Every row gives one point. Each copy is the shape, with its points in the same order, stretched, turned, moved and blurred by noise. Is it also mirrored, or only turned?

Shape, 7 rows:
0.000; -0.001
-0.005; -0.071
0.009; 0.033
-0.024; 0.012
-0.007; 0.034
0.009; 0.023
0.007; 0.014
Copy 1 (7 x 2):
-0.017; -0.009
-0.009; -0.084
-0.007; 0.024
-0.037; 0.002
-0.026; 0.033
-0.005; 0.023
-0.007; 0.011
Copy 1 is: only turned
Copy 2 (7 x 2):
0.004; 0.012
0.000; -0.061
0.016; 0.047
-0.019; 0.025
-0.001; 0.047
0.014; 0.036
0.012; 0.026
Copy 2 is: only turned
Copy 3:
0.000; 0.006
0.018; -0.069
0.000; 0.039
-0.028; 0.013
-0.015; 0.037
0.003; 0.028
0.004; 0.023
Copy 3 is: only turned
Copy 4 (7 x 2):
-0.004; 0.001
-0.075; 0.027
0.032; -0.006
-0.001; -0.027
0.027; -0.020
0.022; -0.001
0.014; 0.003
Copy 4 is: mirrored

Shape:
-0.031; 0.015; 0.036
-0.009; 0.047; 0.016
-0.006; 0.004; -0.019
-0.016; 0.030; 0.047
0.028; -0.019; -0.027
0.002; -0.043; -0.005
0.025; -0.002; -0.015
Copy 1 (7 x 3):
-0.033; -0.001; 0.063
-0.024; 0.039; 0.041
-0.011; -0.001; 0.000
-0.019; 0.018; 0.075
0.028; -0.010; -0.016
0.010; -0.042; 0.010
0.019; 0.005; 0.001
Copy 1 is: only turned
Copy 2, 7 rows:
-0.006; 0.011; 0.019
0.000; 0.043; -0.007
0.010; -0.002; -0.036
0.003; 0.032; 0.026
0.045; -0.012; -0.043
0.035; -0.036; -0.015
0.042; 0.003; -0.033
Copy 2 is: only turned
Copy 3:
-0.020; 0.002; 0.053
0.001; 0.045; 0.034
-0.011; 0.003; -0.016
-0.001; 0.015; 0.063
0.020; -0.016; -0.038
0.004; -0.050; -0.016
0.020; 0.000; -0.020
Copy 3 is: only turned

Shape (8 x 4):
-0.023; -0.034; 0.030; -0.025
-0.022; 0.013; 0.032; -0.013
-0.022; 0.002; 0.038; 0.007
-0.025; -0.007; 0.001; 0.053
0.009; 0.005; -0.052; 0.058
0.008; -0.010; 0.006; 0.004
0.041; -0.023; 0.005; -0.040
0.034; -0.015; 0.024; 0.020
Copy 1, 8 rows:
-0.021; -0.024; 0.012; -0.032
0.004; 0.014; 0.029; -0.021
-0.004; 0.002; 0.038; -0.006
-0.013; 0.007; 0.024; 0.050
-0.004; 0.014; -0.029; 0.071
0.002; -0.008; -0.004; 0.009
0.019; -0.031; -0.042; -0.034
0.028; -0.036; 0.003; 0.018
Copy 1 is: only turned
Copy 2 (8 x 4):
-0.029; -0.035; 0.042; 0.003
-0.030; 0.011; 0.046; 0.023
-0.020; -0.006; 0.046; 0.041
-0.011; -0.024; -0.004; 0.068
0.017; -0.002; -0.054; 0.048
0.006; -0.010; 0.014; 0.014
0.027; -0.008; 0.021; -0.041
0.037; -0.010; 0.026; 0.023
Copy 2 is: only turned
Copy 3, 8 rows:
-0.017; -0.030; 0.043; 0.003
-0.028; 0.024; 0.035; 0.006
-0.034; 0.006; 0.026; -0.010
-0.049; -0.005; -0.029; 0.002
-0.005; 0.001; -0.085; 0.022
0.003; -0.009; -0.003; 0.004
0.056; -0.009; 0.022; 0.006
0.011; -0.010; -0.011; -0.036
Copy 3 is: mirrored
